Each row of a before or after table is a point. The points were changed in one or more steps. Then noise was added and the rows were shuffled. The steps act on columns, c1 being the first. What was done? A step turns or swaps two columns, mirrors them in a line or flattens them onto one, adds a multiple of one to another, or multiplies or shifts one. Angles are multiples of 10 degrees, from the lower column toward the higher: turns from -170 to 170, lines from 10 to 170 but not 90. Use the fewest steps. Two steps may share a column if one is a turn and the other turns, adds or multiplies; they go together, in the order done. Otherwise the lowest column goes first.
In the rows, 128 means zero.

Before (13 x 2)
[[176 143]
 [167 147]
 [ 66 195]
 [124 181]
 [161 180]
 [134  98]
 [163 150]
 [110 130]
 [206  75]
 [179 121]
 [137  66]
 [ 82 135]
 [123 155]]
After (13 x 2)
[[112 149]
 [141 109]
 [ 99  92]
 [ 90  98]
 [100 184]
 [210  86]
 [ 36 150]
 [172 137]
 [151  80]
 [102  94]
 [ 78 117]
 [147 134]
 [113  68]]
Steps: turn c1 and c2 by -160 degrees

Before (14 x 8)
[[155 157  35 106  80 167  90 161]
 [158 120 103  84 150 129 112 174]
 [126 166 140 195 116 123 191 154]
 [ 94 100 155 170 136 183 152 135]
 [141 162  77 111  47 109  73 169]
 [144 148 129 149 103  92 111 141]
 [153 134  97 145 129 103  75 119]
 [ 96 144  74 102 137 119 120 142]
 [ 99  49  76  64 153 122 102 160]
 [109 130 145 160 129 191 132 100]
 [124 145 118 103  51 115 117 125]
 [102 109  94  95 184 110 110 137]
 [ 92  90 148 243 118 151 117 112]
 [133 100 139 218 110 144 184  84]]
After (14 x 8)
[[135 148  34  96  81 168  88 177]
 [113 131 140 221 110 144 184  86]
 [ 70 132 148 251 117 151 117 116]
 [120 153  79 102  46 111  72 188]
 [ 89 143 146 157 129 191 133 108]
 [124 153 129 141 102  92 112 160]
 [132 139  97 142 130 102  74 126]
 [137 103 105  89 150 127 112 158]
 [ 83  98  96 103 184 112 110 116]
 [ 76 134  74  98 137 119 119 146]
 [ 73 117 156 178 136 183 151 127]
 [103 134 119  99  51 115 117 129]
 [ 78  30  75  93 152 121 102  95]
 [108 188 140 177 116 123 191 194]]
Steps: shift c1 by -20; turn c2 and c4 by -20 degrees; add 0.7 times c2 to c8

Before (12 x 12)
[[140 105 109 111  96 144 116 103 114 111 146 103]
 [ 28 166 157 137 100 121  84 108 178 139  83 173]
 [123 122 123 126 109 157 137 164 112 133  80  97]
 [138 133 105 133 102 143  82 102 165 187 165 101]
 [144 114 154 162 123 126 134 107 115 141 106  89]
 [110 113 110 151  99 135 119 155 105 133 158 231]
 [131 167 140 155 249 156  84 110 169 132  93 100]
 [129 143 161 128 208 118 116 138 173 133 139  89]
 [ 97 126 123 152 105 159 160 110 161 125 132 111]
 [144 103  96 118 126 119 167  94 152 147 115  99]
 [ 38 121 103 144  96 132 110 112 113 152 119 131]
 [131 190 100 133 130 111 125 116 158 132 148  88]]
After (12 x 12)
[[129 185 150 148 131 152 140 126 157 134 128  89]
 [ 98 134  98 131 106 138 140 162 162 124 133 112]
 [146 103 142 120 126 157 155 173 151 147 125 100]
 [103 121 124 128 100 146 104 114 104 134 133 231]
 [131 122  99 127 110 138  92 131 113 132 127  96]
 [137 171  97 143 248 120 154  87 169 133 125 100]
 [130 134 118 130 101 153 162  88 166 187 128 102]
 [ 38 164 129 142  99  98 155  88 177 140 144 172]
 [135 103 117 118  97 149 155 120 115 110 126 103]
 [127 141 134 133 208  93 120 115 174 132 128  89]
 [148 128 125 127 123 102 147 139 115 140 125  89]
 [ 40 127 128 129  95 153 147 112 114 152 142 131]]
Steps: flatten c1 and c11 onto the line at 170 degrees; flatten c2 and c4 onto the line at 20 degrees; mirror c3 and c6 in the line at 130 degrees; turn c7 and c8 by 100 degrees

Before (8 x 24)
[[151 145 168 126 137 111 165 102 210 122 144 159 173 164 104 138  62 183
  117 121  67 171 187 146]
 [153 148 154  49 140 126 141 159 121 179 149  90 190 175 116 165 177  90
  142 118 125 117 185 107]
 [144 173 153 154 126  87 154  91 203 156  76  81 156  82 152 141 125 180
   88 146  60 159 183 117]
 [143 149 146 144 115 104  98 148 108 121  68 152 117   7 127 150 137 124
   85 159 137 158 104 108]
 [165 168 142 164 103 156 110 155 122 116 125  81 123 176 128 161 100 170
  118 149  80  93 102 123]
 [162 110 173 120 139 137 109  31  92 126 172 103 128  96 143 165 186  42
  134 114  99 172 178 126]
 [148 182 148  78 116 130 137 156 115 163 156  81 134 128  99 134 192 134
   41 122 134  74  96 118]
 [121 111 144 156 132 216 121 114 100 175 157 102 112 134 116 168  81 147
  135 125 133 173  76 121]]
After (8 x 24)
[[146 183 178  78 118 128 138 154 115 163 159  81 135 126  98 130 123 134
   41 125 135  74 100 119]
 [144 149 137 145 114 103 100 147 110 124  66 157 120   3 128 138 115 124
   87 157 137 158 105 110]
 [163 169 114 166 103 158 109 155 122 116 127  79 123 175 126 140 107 167
  119 146  80  95 102 121]
 [142 171 136 152 126  83 155  92 204 157  76  81 153  82 152 133 102 181
   90 141  58 158 184 117]
 [122 108 101 158 131 220 120 113 100 175 157 101 113 135 117 144  99 150
  136 123 134 172  76 121]
 [152 147 171  49 142 126 143 159 121 179 147  90 186 175 117 144 113  88
  140 120 125 120 183 111]
 [161 111 184 122 140 138 111  30  92 127 171 103 127  93 141 143 100  41
  135 111 101 173 177 128]
 [152 144  97 129 136 110 166 101 209 124 145 158 171 164 103 132  74 181
  118 120  65 170 188 145]]
Steps: multiply c17 by 0.7; turn c3 and c17 by -70 degrees; multiply c16 by 0.4

Before (8 x 64)
[[152 136  99 158 145 135 122 126 113 115  88 139 126 147 113 104 124 122
  104 117 109 137 104 153 114 108 120 137 118 136 110 143 155 132 148 120
  144 123 167 134 117 113 148 113 120 141 147 159 151  94 118 110 157 123
  132 116 108 120 146 117 126 144 117 146]
 [136 144 154 143 146 171 146   7 101 121 120 124 161 125 112 134 123 129
  114 108 121 145 147 118 107 113 105 122 166 126  99 148 144 157 147 145
   88 100 121 127 126 103 142 124 121 152 107 162 101 137 115 139 132 131
  140 131 114 186 156 127 145 142 156 138]
 [170 159 127 160  88 129 116 141 112 135 182 140 116 125 131 140 135 138
  145  96 108 135  53 137 117 102 115 123 107 138 108 156 113 134 109 140
  154 112 106 141 136 116 113 109 130  99 136 147 109  92 121 112 155 107
  106 136 128 116  36 114 130 142 147 130]
 [139 135 155 101 145 178 131 140 117 151 122 101 136 125 117 130 137 116
  145 143 116  78 130 101 115 110 113 115 115 129 108 151 142 117 132 148
   81 121 134 155 163 114 143 148 142 122 112 111 158 127 152 145 145 107
  146 103 137 138 159 115 109 122 108 149]
 [140 153 147 159 109 143 128 132 126 122 104  75 190 119 110 118 130 163
  142 117 115 137 150 154 111 118 128 117 113 103 181  96 155 143 132 111
  124 105 125 122 164 104 138 147 126 111 128 113 113 138 126 127 133 128
  122 120 121 127 147 145 126 144 115 134]
 [149 146 154 157 121 117 129 132 119 157 122 111 112 181 134 126 133 142
   87 121 169 150 164 144 120 118 118 108 174 134 169 144 116 125 152 147
  155 101 122 167 115 144 123 145 125 142 120 124  93  73 153 109 138 104
  148 118  88 150 129 140 122 144 111 152]
 [135 126 149 113 146 113 122 137 112 112  85 132 139 140 128 131 133 165
  140 143 122 135 130 140 202  99 128 119 145 102 130 133 121 119  95 122
  145 101 116 140 144 125 141 144 150  80 115 150 130 148 120 127 135 113
  123 119 142 125 154 123 114  67 127 153]
 [133 148  58 151 103 119 136 151 114 126  91 134 131 145 155 121 124 149
  118  93 107 121 150 143 120  97 112 145 114 136 105 126 161 124 148 123
  143 149 149 126 114  98 151  99 123 119 156 108 139 147 130 132 153 116
  150 141 137 112 134 135 169 145 136 144]]
After (8 x 64)
[[136 142  73 167 147 108 146  61 104 121 118 117 163 131 112 131 126  99
  115 106 122 147 147 120 108 115 107 121 165 125  97 176 140 122 134 145
   85 100 123 129 122 102 144 127 122 152 108 166 103 136 112 139 132 130
  139 131 113 187 155 128 146 142 158  39]
 [137 156 143 140 110  94 128 116 123 122 103  72 192 123 109 117 132 116
  143 115 117 139 150 153 112 118 126 116 115 104 180  46 154  88 119 109
  123 103 125 123 166 107 138 152 127 113 128 110 114 136 124 126 134 130
  127 119 119 130 147 148 127 144 116 125]
 [137 126 151 111 144 150 116 108 112 114  85 132 135 139 125 130 135 143
  138 143 125 134 132 139 200  96 126 120 147 102 131 142 122  93  87 122
  145 101 117 142 145 124 138 143 146  79 112 151 131 148 119 125 133 110
  123 118 144 125 155 123 115  65 132 137]
 [137 146  90 117 103 108 136 145 115 123  92 136 133 147 151 124 125 136
  116  92 106 119 149 145 122 101 110 144 117 139 107 118 162 109 137 129
  143 148 151 123 114  97 153  99 124 118 157 110 143 149 129 133 154 117
  151 144 137 113 131 137 171 147 136 190]
 [144 145 154 111 121 102 130 101 122 159 127 109 111 180 134 127 131 133
   89 120 169 150 168 141 119 118 116 106 176 135 168 171 117 115 144 149
  155 101 121 166 115 144 122 150 127 140 119 125  92  71 153 112 140 103
  146 119  86 151 133 142 122 148 113 127]
 [151 137 106 130 142 100 121 119 117 115  88 141 126 149 109 104 126 125
  107 115 109 140 105 157 111 107 121 134 118 133 109 167 154 133 138 122
  145 128 165 133 115 109 146 115 122 142 150 158 152  87 120 108 157 128
  136 118 108 114 147 118 129 146 118 152]
 [141 138 157 186 144 149 133 106 118 151 125 103 135 131 119 131 139 141
  146 142 117  78 133 102 114 111 113 114 114 130 105 187 140 144 123 151
   81 119 131 151 165 113 145 146 141 123 114 114 160 129 156 149 149 106
  149 101 138 138 161 114 110 121 107 131]
 [168 156 134 124  87  99 118 131 114 136 181 141 113 124 134 140 132 126
  146  96 110 132  53 138 117  98 114 120 107 139 113 196 113 117 102 140
  154 111 108 142 142 116 112 108 132  99 134 145 111  92 121 115 154 111
  105 134 126 113  37 113 127 141 144 136]]
Steps: turn c3 and c8 by -40 degrees; turn c8 and c64 by 60 degrees; turn c4 and c6 by -100 degrees; mirror c18 and c34 in the line at 140 degrees; multiply c32 by 2.5; shift c35 by -10

Before (13 x 64)
[[132 161 128 118 126 112 152 134  93 127 151 128 126 122  88 172 120 117
  133 125 137 153 145 118 106 128 128 103 178  95 160 140 158 106 108 103
   88 124 163 131 153 117 117 189 140  88 117 140 132 111 105 146 142 171
  120 165 145 117 108  72 132 121  79 151]
 [138 172 139 104 138 109 101 105 161 150 100 118 169 143 112  82 116 152
  163 130 121 105 148 131 119  88 103 188 173  72  72 124 115 157 107 135
  120 131 130 127  96 167 103 133 130 161  99 115 125 160 157 113 135  71
  182 110 122 166 189 143 168 113 131 153]
 [119 175 142 109 140 132 127 100 135 113 124 113 120 170 111 139 110 108
  142 134  89 130 105  91 173 151 100  93 150 129 156 118 134 176 135 132
   97 127 160 130 145 117 118 150 139 131 145 146 126 137 174 126 130 155
   82  80 115 144 129 113 138 129 120 121]
 [168 166 131 112 100 148  70 117 142 152 169 138 142 129 163 166 151 128
  163 132  69 165 139 131 143 139 142 165 207 137 142 131 109 126 131 110
  138 121 167 138 109 115  80 120 155 132 101 142 105 118 111 153 121 128
  117 166 111 165 138 141 128 134 126 103]
 [130 120 147 108 156 145 137 153 135  92 229  97 112 113 110 126 133  98
  134  98 122 118 149 154  94  96 108 132 138  96 159 131  96 139 113 157
  129 155 123 172 102 129 153 138 134 183 103  91 118  52 122 164  93 108
  113 127 153  91 124 146 109 115 105 145]
 [108 136 123 102 160  88 142 132 107 136 170  78 108 178 181 193 133 132
  113 119 149 139 105 128 109 182 167 120 123 162 124  95  98 129  97 115
  132 140 134 141 110 176 104 157 103 109 154 148 140 127 169 147 100 148
  103 138 128 125 161 112 144 143 149 131]
 [160 133 116 144 125 112 118 183 126 118 129 109 147 159 170 115 133  98
   89 107  49 128  81 161 151 111  96 134 134  85 180 154  94  51 145 135
   99 141 148 121 149 142 111 113 146 116 142 134 140 134 135 112  63 136
  146 128  44 120 101 115 121 158  69 134]
 [153  93 113 146 164 161 124 115 120 129 126 176 166 116 154 158 134 109
  160 103  70 175  91 125 115 134  94 145 161 134 146 110 117  68 107 162
   92 123 158 175 130 119 151 163  69 111 115 126 142 157 121 137 131 109
  168  96 101  99 166 179 126 147 146 117]
 [148 160 131 113  94 100 117 138 161 124 152  93 154 116  93 108  84 111
  124 154  93 156 107 125 118 139  88 168 158  98 130  75 133  96  95 110
  139  98 151 133 167 102 151 108 109 137 140 122 128 150 159 139 134 107
  115 101 109 125 165 152 155 136 121 119]
 [ 90 105 162 119 111 133 136 147 161 164 122 146 119 137 106 120 117 170
  108 118  95 149 152 142 127 116 125 137 120 153 148 111 129 112 150 141
  145 139 170 140  99 123 114 158 134 126 125 127 147 196 125 168 125 102
  141 117 124 142 174 109 154 127  92 119]
 [107 102 114 140 170 148  81 129 154  89 142 111 166 134 128 172  87 114
   93 143 146 123 140 166 121  92 115 156 146  98 153 118 147 161 122 145
  134 109 115 121 120 120 128 138 109 137  92 156 130 128 149 142 119 154
  149 101 107 160 148 125 126 111 130 113]
 [131 114 123 147 127  81 133 140  86 121 134 124 174 133 144 107 133 121
  148 152 112 129 114 104 135 155 148 145 108 121 135 126 107  98 143 122
  116 147 144 115 115 160 139  89  82 170 121 152 133 103 152 152 122 128
  124  72  82 132 155 139 126 124 110 107]
 [131 148 137 142 119 136 132 159 128 113 116 116 156 126 165  90  96 156
  118 141 118 134 151 110 120  85 123 130 192 100 140 100 126 110 105 139
  118 124 126 119 117 113  93 152 129 161 141 155 112 148 131 160 102  84
   93 146 146  85 128  84 138 138  91 107]]
After (13 x 64)
[[130 121 145 106 153 144 134 154 134  93 230 100 112 112 111 126 133 100
  135  98 124 149 147 155 168  95 107 133 137  99 159 128  94 155 112 143
  129 154 122 170 104 126 154 139 134 183 102 156 118  53 125 163  91 108
  113 128 154  91 125 147  70 113 144 147]
 [137 173 137 105 138 107  99 106 162 148 101 116 164 143 109  81 115 150
  161 129 121 141 149 130 135  88 104 190 171  74  71 124 115 124 109 130
  120 127 132 126  97 168 104 133 131 162  98 157 125 160 154 112 135  73
  183 114 121 168 188 143 246 116 156 154]
 [108 103 112 137 174 147  79 128 152  89 146 113 167 132 130 170  87 115
   94 142 146 103 142 165 144  93 117 155 148  95 155 118 147  90 122 131
  134 110 117 122 118 121 126 140 110 137  92 141 130 129 148 141 119 152
  149 102 107 160 145 125 123 112 122 112]
 [168 163 132 110 103 148  73 116 143 149 168 139 139 127 160 169 152 127
  160 133  69 163 138 130 106 137 144 166 207 139 143 130 111 119 132 121
  140 123 164 138 109 115  79 120 156 132 101 119 104 117 111 153 121 125
  117 164 111 162 139 139 128 134 103 103]
 [133 113 121 146 124  82 133 142  88 122 132 122 177 132 142 108 134 120
  148 153 112 141 114 103 122 155 149 144 109 122 135 128 106 122 142 127
  117 148 144 115 117 160 139  86  84 168 121  92 134 102 153 152 123 127
  125  72  84 134 156 136 122 123 133 107]
 [154  92 110 145 166 160 123 116 121 129 125 177 166 117 154 157 135 110
  160 103  71 175  89 126 166 134  95 146 162 133 146 111 117 160 106 127
   92 122 159 178 132 118 152 161  67 110 115  78 142 155 121 135 131 110
  167  99 102  98 165 181 123 148  93 116]
 [106 133 124 102 159  88 142 129 106 137 169  79 106 175 182 196 132 134
  112 121 149 194 104 127 124 180 169 120 123 164 121  95  93 110  97 143
  132 142 133 141 108 175 102 157 102 107 154 119 137 125 168 149 102 148
  105 137 128 126 160 113 175 143 139 131]
 [121 174 143 107 139 132 124 100 136 111 122 113 121 171 112 137 111 109
  141 134  88 114 103  89 119 151  99  93 151 128 152 116 133  88 135  96
   96 125 160 132 146 118 117 151 141 133 146 160 127 135 172 125 131 156
   81  82 116 145 126 115 160 132 120 120]
 [163 133 114 144 124 111 119 180 126 115 129 109 146 161 172 115 135  96
   90 104  48 123  82 160 129 112  98 132 135  87 183 154  93 159 148 111
   98 140 148 121 148 141 107 113 143 115 141  57 139 136 136 111  63 135
  150 127  45 122 101 118 105 158 125 134]
 [147 161 130 114  94  99 116 139 160 123 153  93 156 117  91 108  86 109
  124 152  92 122 107 124 114 140  88 166 157  97 130  77 136 149  97 141
  142  99 153 133 168 104 150 109 111 138 140 101 129 150 160 140 136 107
  117 101 107 124 165 153 209 136  98 117]
 [ 90 104 162 117 111 137 137 147 163 165 122 146 119 139 107 120 118 169
  106 118  93  99 152 142 141 115 126 138 121 151 149 111 131 138 150 127
  145 137 169 138 100 125 111 158 135 128 126 114 146 195 125 164 126 102
  142 120 122 142 174 108 207 126  94 117]
 [131 161 129 118 124 114 150 133  95 128 149 130 127 120  90 172 121 115
  133 126 140  50 145 116 112 128 128 105 180  93 161 143 156 129 110 149
   88 122 160 133 153 115 114 188 137  87 116 102 130 111 104 148 140 173
  121 164 146 116 108  71 137 121  73 151]
 [131 148 139 143 119 135 132 158 129 114 114 114 159 125 163  90  94 157
  120 141 118  99 152 110 139  85 124 131 193 101 140  99 126 111 103 129
  118 123 126 116 118 113  91 152 127 161 143  97 111 149 132 161 105  87
   95 146 145  83 124  86 157 140 112 109]]
Steps: add -1.5 times c33 to c63; turn c22 and c63 by -70 degrees; turn c25 and c36 by -110 degrees; multiply c36 by 0.7; turn c34 and c48 by 120 degrees; multiply c61 by 3

Before (13 x 64)
[[118 216 125 151  80 108 135 154 182 110 137 204 171  77 120 150 183 198
  144 105 139 220 207 108  77 116 114  94  60 115 112 175 162  97 106 102
  118 151 146  67  97 119 119  79 150  88 120  60 126 156 174 123 110 130
  146 158 127 121 174 108 168 133  96 146]
 [153 154 124 115 186 139 135 139 143 129  68 139 143 147 122 125 116  43
  130  99  43 207 165 156 113 120  89 100  77 164  78 173 111  78 109 104
  102 173 138 158 180 139 123 142  79 135 146 162 110 204 120 176  85 109
   36  92  90 186 150  81  81 134 107 103]
 [169  73 150 117  98 104  63 147 120 125 146  94  97 163 211 141 120 123
  111 125  83 144 142 146 130 116 135 177 131 141 102  96 183 171 187 129
  144 138 119 126 217 112 108 115 161 128  75 127 100 117 149 108 111 133
   83 172  57  65 123 130 101 159 112 170]
 [138 168 204 148  94 182 144 159 141 153 133  85 167 135 151 175 174 161
  148 115 120 176 207 121 158  74 172 170 171 109  80  82  63  78 143 132
  115 158  45 114 121 134  95  86 193  44 118 130  83 182 115 108 139  82
  216 142  79 110 182 148 149 157  87 148]
 [159  83 145  92 133 170 143  50 157  28 128 133 121 103 152 232 107 113
  178 131  83 171  98 169 164 141  39  70  63  95 123 141  93  97 112 174
  119 122  67  66 128 167 115  41 126 190  61 131 118 179 133  78  72 139
  104 142  96  63 181  77 147  51 144  94]
 [103 120 120 181 162 143  98 157 130 144 148 100 108 112 145  64 113 150
  128 121 171  94 172 151 129 171 181 182 114 125  88 164 134 130 153  67
  192 137  92 135 104 126  91 158 140 178 101 101  54 139 204  70 109 126
   51 133 163 124 164  61  95 124 119 125]
 [142 135 159  99 172 154  90 121 148  95 123 112 196 137 114 114 133 107
   80 171 147 101 217 146 146 138 174  61  78 139 100 194 249 175 164 154
  138 136 204 161 110 103 128  94 146 149 175 132 158 115 113  79 112 172
   95 148 121  87 181 171  94 127 103 157]
 [123  19 135  83 135 183  71 163 147 108  48  73 170  89 113 142 200 139
  155  85 186 149 160 140  90 129 105 153 194 175 109 180 133 194 133 183
  121 115 105 114 182 121 125 115 141 177 131 127 164 171 124 193 228 114
  138 107 127 168 138  70 109 158 158  97]
 [112 139 195 128 126 186 185 121 149 153 146 163 162 112 137  84  71 130
  136 160 131 111 152 110 138 116  62 149 189 151  70  80 103 135 126 151
  167 113  88  83 130 178 117 102 192 122 115 115 139 132 156  86  95 148
  145  95  27 130 120  77  82 110  85 112]
 [130 134 136  93 124 186  99 129 149 107 111  58 160  76 139 176 180 123
  137  99 126 144 151 166 184  96 115 149 119 179 114 122  54  99 104 140
   85 198 173 111  97 186  74  87 134 167  66 107  98 114  95 110 147 136
   85  89 107 157 167  94  89 129 132  97]
 [111 166 133  73 120  96  98 119  82  98 101 149 155 113 106  59 150  45
  165 111  74 158 199 152 156 130 144 152 154 128  68 118 122 181 156 127
  133  89 105  78 172 133 166 183  92 215  79 103  69 138 118 131 101 114
   79 184 121 120 178 101  59  65  74 136]
 [186 191 151 113  79 198 112 160 133 117 169 159 101  79 178 177 138 102
   74 173 130  58  97  78 112 133 101 117 154 150 172  94 124 117 175  90
  123 175 196 101 111 126 111 107 138 122 145  72 121 160  86  96  53 149
  116 151 174  93 148  60 166  67 111  61]
 [176 144 167 179 124 178 122 147 146 144 117 143 111  63 130 116 153 114
  142 115  77 116 122 137 126  89 143  98  90  96  67 129 101 174 147 196
  125 149  97  68 170  97 117 135 197 149 132 152 134 130 136 102 124 154
   50  99  96 110 125 139 103 122  95 164]]
After (13 x 64)
[[123  21 137  80 135 178  74 162 151 108  51  74 169  89 113  98 199 144
  155 195 185 152 160 129  92 128 105 154  49 171 103 105 133 189 134 178
  122 115 104 118 182 122 128 116 145 176 134 123 168 172 125 195 208 114
  142 108 132 164 140 133 110 157 162  96]
 [180 192 147 115  81 199 113 159 135 120 180 156 105  80 180 156 136 102
   76 150 133  59  97 132 111 138 102 117 113 145 168 169 119 117 173  90
  121 177 194  99 117 126 113 109 136 123 147  71 117 162  87  96  47 148
  121 150 174  92 149 210 164  67 111  64]
 [175 140 166 179 125 175 119 145 148 143  59 142 110  62 127 130 150 114
  140 130  79 119 123 124 128  89 148  97 162  98  62 113 100 174 145 197
  124 149 100  72 168  95 114 139 194 152 131 151 135 129 132  99 129 155
   52 100  97 109 127 110 101 120  98 164]
 [117 215 125 153  82 110 131 151 183 110 119 204 170  76 120 133 188 198
  143 154 141 220 214 128  80 115 115  93 176 117 112  60 158  97 108  99
  117 152 147  69  97 118 118  79 154  88 120  61 126 154 173 122 102 125
  148 157 125 120 174 121 169 130  97 149]
 [169  73 151 115  97  98  57 146 119 119 126  97  96 162 217 131 121 123
  110 132  83 142 141 126 130 114 135 176 136 141  98 162 181 169 188 132
  146 136 119 127 216 116 109 114 163 132  71 126 102 115 154 106 115 131
   86 175  54  66 122 125 101 161 114 168]
 [160  83 142  93 136 170 142  49 155  30 151 130 115 105 153 156 111 114
  177 161  80 170  99 126 161 140  43  74 184  93 120  91  95  94 111 173
  117 125  70  67 130 169 114  44 123 192  62 133 117 181 136  77  42 142
  102 141  96  60 179 162 145  53 145  93]
 [118 136 196 128 130 192 187 125 155 153 127 160 165 115 141 134  70 127
  138 143 132 106 152 132 139 110  64 146  89 150  70 196 102 136 131 156
  169 114  84  83 127 182 116 103 188 122 113 114 141 130 153  91 109 149
  144  93  28 132 121 181  81 112  84 112]
 [104 119 116 179 161 143  94 155 127 145 213 100 102 115 142 129 111 150
  127 183 169  92 172 128 129 171 181 185 127 127  92  93 131 132 155  65
  191 135  91 135 107 127  89 154 142 177 102 102  54 144 205  70 131 123
   51 131 166 125 163 168  94 127 118 124]
 [133 134 135  85 122 186  99 128 145 110  65  57 156  77 136 130 183 124
  133 171 124 144 151 128 182  97 115 148 136 180 118 130  55 102 106 141
   86 194 171 112 100 186  74  89 133 170  66 106  96 114  92 111 128 140
   86  89 106 156 165 125  90 133 132  98]
 [145 134 161  99 170 153  91 121 143  92 139 112 194 137 109 128 133 112
   76  67 148 103 216 131 151 139 169  60 155 137 100  46 248 173 166 158
  139 139 207 161 105  99 130  94 148 150 173 135 157 113 112  79 120 175
   97 141 128  88 180 134  97 126 100 155]
 [149 152 122 118 188 140 136 140 145 129  62 138 143 147 123 143 116  45
  130 182  41 210 166 129 110 119  88 101 158 170  77  69 111  80 107 101
  103 173 136 156 181 135 129 142  76 131 146 161 107 204 121 173  93 112
   37  88  92 188 152 137  80 138 107 103]
 [109 168 134  71 120  93  96 120  79  99 104 150 154 114 108 131 151  52
  162 159  71 157 200 128 156 132 138 150 106 127  70 147 121 182 155 127
  130  86 104  82 174 132 160 185  92 217  77 102  70 140 118 129 130 115
   84 186 123 118 178 135  61  64  78 139]
 [135 166 203 144  92 183 144 162 142 149  55  87 165 134 150 128 176 162
  148 124 121 174 207 130 158  72 175 170 107 109  76 188  63  78 141 140
  113 160  44 113 121 136  94  83 192  44 116 131  84 180 117 110 123  84
  216 138  81 112 180 105 151 162  90 148]]
Steps: add 1.5 times c26 to c11; flatten c16 and c53 onto the line at 110 degrees; turn c20 and c60 by 130 degrees; multiply c24 by 0; turn c29 and c32 by 160 degrees
